Each wall is flat, endless, passes through zero and stands at right angles to its row. A trip goes straight from one point to another. List the walls that it crosses, first one first.
In the rows, zero is written as 128.

Walls:
(1): [178 104  93]
(2): [122 100 146]
(3): [196 108 179]
(4): [198 138  94]
Trips:
[141 157 135] to [131 116 122] -> 1, 2
[107 163  78] to [119  90 112] -> 1, 4, 2
[140 101 104] to [109  77 129] -> 3, 4
[ 83  98 102] to [136  86 145] -> 1, 3
[ 81  73 126] to [120 175  78] -> 2, 4, 1
[138 125 116] to [101 164 100] -> 3, 1, 4
[111 146 164] to [139 133 127] -> 2, 4, 1
[149 165 126] to [141 163 148] -> 1
[138 121 118] to [151  81 111] -> 2
[134 142 106] to [160 138 140] -> 3

Walls:
(1): [107 106 135 119 156 125 132 213 148 121 103 146 132 119]
(2): [112  89 141 109 140 114 136  92 101 146 177 104  73 163]
Trips:
[139 100 127 141 154 125 134 152  95 134 149 181  68 119] to [111 111 179 126 184  76 154  76 136 146  96  74 120 119] -> 1
[107 138 120 179 154  95  91 104 146 144  77  39 111 103] to [114 116 112 124 126 132 121 110 118 171 145  55 147 149] -> 2
[139 157 114 135 199 109 170 171 194 121 159 133 122 112] to [155  76 123 151 115 141 176 116 137 111 139 122 149 140] -> 2, 1
[172 145 142  82  54 149  86 169 109 122 106 159  88 153] to [ 96  94 126 147 144  73 118 114 100  93 134  76 132 139] -> 2, 1
[108 128 171 188  65  99 128 156  95  80  81 102  93 153] to [112 130 144 113 119  71 161 145 139 124  83 110 167 103] -> none
[ 71 123  91  84 102 185 105 124 141 120  95 170 132 173] to [114 151 191 116 128  93 130 146 169 131 102 190 101 181] -> none
[132 148 102 106  70 142  96 173 189 116 156 126 127 125] to [111 168 131 125 118 120 132 149 166 162 160 138 133 137] -> none
[113 102 142  56 136 149  97 162 136 125 137 118 164 111] to [118 120 111 122 111 111 152 138 121  95  80 168 117 122] -> none
[105 148 144  99  73 101 146 145 117 121 118 121 147 114] to [109 159  94 100 118 149  90  89 107 137 142 104 128 121] -> 1, 2

Walls:
(1): [125 138 118 109  91 129 130 159 122 133  51  77 111 105 177 148 176 128
 115 185  82 162 175 164  81 178 132 126 121  73 157 112  97 133 126 111
 136  73 140 152 135 183 144 110 108 138 128 127]
(2): [101 116 186 121 137  91 114 112  94 121 147 125 102  90 127 142 162  79
 149  94 102  61 107 107 146 133 167 120 102  90 140  97 100 147 136 192
 115 103  98 119 100 111 119 112 150  88  94 161]
(3): [118 107 126 119 130 160 113 145 108 160 118 102 113 164 160 142 131 117
  95  78 159  98 127 128 110 154  97  81 159  92 135 128 125 142 101 123
 100 106 139  75 153 134 124 112  74 136  77 127]
(4): [122 100 107 125 161 182 213  85 147 147 129 213 102  48 105 131 169  97
 145 109 136 157 108 110 124  99 130 145  92 180 166 135 121 128 150 104
 119 195 154 136 104  88 143 138  73  56 132 140]
(5): [ 85  98  78 140 132 101 158 177  91 106 135 106 106 109 164 143 126 144
  94 149  75 119  58 184 105 156 133 173 142 121  80  81 166 137 109 140
 127 140 129 178 125 118 157 154 120 135 161 175]
(6): [111  96  61 121 113 120 139 118 132 163  47 115 131 101 143  84  98 115
 159 112 184 126  50 114 142 118 145 181 118 129 112 153 170 137 161 201
 116  91  59 108 124  92 137  90 110 142  88 149]
Trips:
[139 142 107  71 154  94 130 142 131 141 107 125 158 135 113 145 115  97
 184  58 118 131  94 139 145 132 118 146 157 142 148 149 152  92  92 166
 128  67 129 133 116 119 138 104 189 121 150 129] to [103 149 117 117  96 147 156  85 135 110 117 111 118 129  73 120 128 131
 139 129 131  90 108 140  80 160 140 149 141 132 137 102  93  70 147 143
  99  99 135 107 159 156 155 119 105  93 153 156] -> 5, 1, 4, 3
[132 136  91 142 139 151  92  77  91  87 159 166 150  83 143  73 115 188
 173 138 114 163 141 125 159  78 137 149 177  84 144  53 114 117 145 165
  69 108 118 144 106 157 151 164  67 152 139 106] to [129 159 153 140 119 131  81 140 139 170 191  80  87 160 115 137 187 164
 103 137 124 148 137 127 110 110 135 123 160 129 103 176 149 132 139 184
 112 143 123  96 107 127 133 144 117 113 175  78] -> 4, 6, 5, 3
[ 77 149 135 130 115 139 129 144 198  95 100 129 136  69  93 140  78 119
 118  90  97 129 125 120 145 107 137 129  43 148 110  88 105 147 145 114
 137 131 142 105 118 130 145 145 162 130 140 126] to [156 127  90 100 183 179 112 152  92  89 158 141 196 144  92 146 184 145
  43 176 126 154 140 130 136 129 124 174 107 151 151 134 126 137 107 126
 121 108 147 105 146 132 173 112 188 141 145 123] -> 5, 2, 1, 4
[135 189 127 101 111 181 129 126  86 110 178 120 128 147 127 130 114 155
  98 124  94 138 116 163 105  82 105 132 103 132 113 121 106 123 103 148
  84  27 107 142 144 140  87 184 126  96  93 142] to [147 129 128 108 130 103 104 147 128 149 163 151 110 149 103 151 153 133
 166 162 122 161 140 142 123 207 180 131 119 113 208  86 138 114 117 171
 100 129 139 142 174 150 139 124  88  97 171 142] -> 3, 4

Walls:
(1): [139 124 111 109 142 106 121 129 169  98 163 170 142 166 153 130 107  94
 153 136 104 120  69 113 107 110 129 124 162 168 138 183 143 117 155  86
 102 113 113  74 112  96  88 127 120 100 133 144]
(2): [162 104  64 143 159 156 145 128  64 140 122 124 116 165 102 148  73 121
 136 164  41  98 159 141 147 151  98 168 118 161 106 111  90 111 135 126
 139 113 140 112 146 123 111 163 149 112 106 158]
(3): [140 125  71 101  78 199 126 159 132 131 103  97 113 125 115 119 177 136
 127 205 121  99  79 127 101 147  79 109 105 171 133 140 110  80 104 105
 102 143  94 147 120 135 147 142  69 103  98 106]
(4): [102 179  71 137 166 170 137 135 148 133 143 139 119 151 117 166 134 148
  95 154 135 141 190  81 132 105 139 114 134 121 115 150 155 124 114 140
 150  59 115 139 141 102 103 143 121 153 120 112]
(5): [141 100  97 155 179 196 165 104 162  61 138  99 158  94 128 128 124 162
 110 156 122 116 103  26 139 138 129  97 119  68  82 150 123 141 170  91
 108 141 120  85 136  94 101 142  85 127  94 131]
(6): [179  77 127 116 101 131 139  91 118 158 113 113 127 141 152 160 171 159
 117 139 119 119 114 166 182 137 144 185 118  98 141  89 106 143 145 128
 143 105 122 157 164 138 136 131 145  73 153 123]
(7): [145 142 106 137 110 119 164 110 162  97  96 130 111 124 168 123 116 118
 126 146 154 170 102 138 148 135 145  94 104 190  85  92 152  89  99 177
 148 132 123 152  87 101 121 145  95 100  91  96]
Trips:
[162 168 146 123 155 125 149 180 163  98 104 132 139 135 139 129 181 165
 127 131  95  71 157 112 106 119 136 120 105 106 136 143 101  91 173 133
  89  94 155 157 109 103 116 117  85 142  99 164] to [147 175 117  65 137 125 107 131  90 102  71 118 139 159 162 176 131 130
 158 137  79 170  66 143 132 133 136  94 174  97 172  87  89 138 152 158
 179 142 128 171 102 112  85 160  99 103 107  72] -> 2, 7, 6, 5, 4
[164 104 120 149 101 130 134 124 127 125 103 179 133 178 171  83 140 141
 111  88  84 173 128 123 141 156 132 119 129 110  70 118  99 129 152 177
 133 149 124 122 103 125 139 134  74 129 161  96] to [154 149 130 148 112 111 150 136 123 182 172 101 184  74 121 142 120 126
 143 120 119  98  80 131  76 142 119  96 114 143 143 150  64 165 134 141
 153 111 112  73 131  64 102  74 132 164 122 140] -> 1, 6, 2, 7
[203 129 145  95 165 177 118 200 109 130  89  81 109 112 125 134 130 113
 142  75 103 113 109 120 125 143 148 177 123 191 139  86 100 163 129 112
 144 137  94 173 153  84 168  95  72 117 105 102] to [134 115 156 120 173 116 113 156 128 150 135  60 115 131 141 156  91 132
  72 162 118 132 162 150 110 132 127 108 103 125 106  74  74 161 128 149
 173 138 157 160 117  99  93 230 119 125 100 194] -> 5, 4, 3
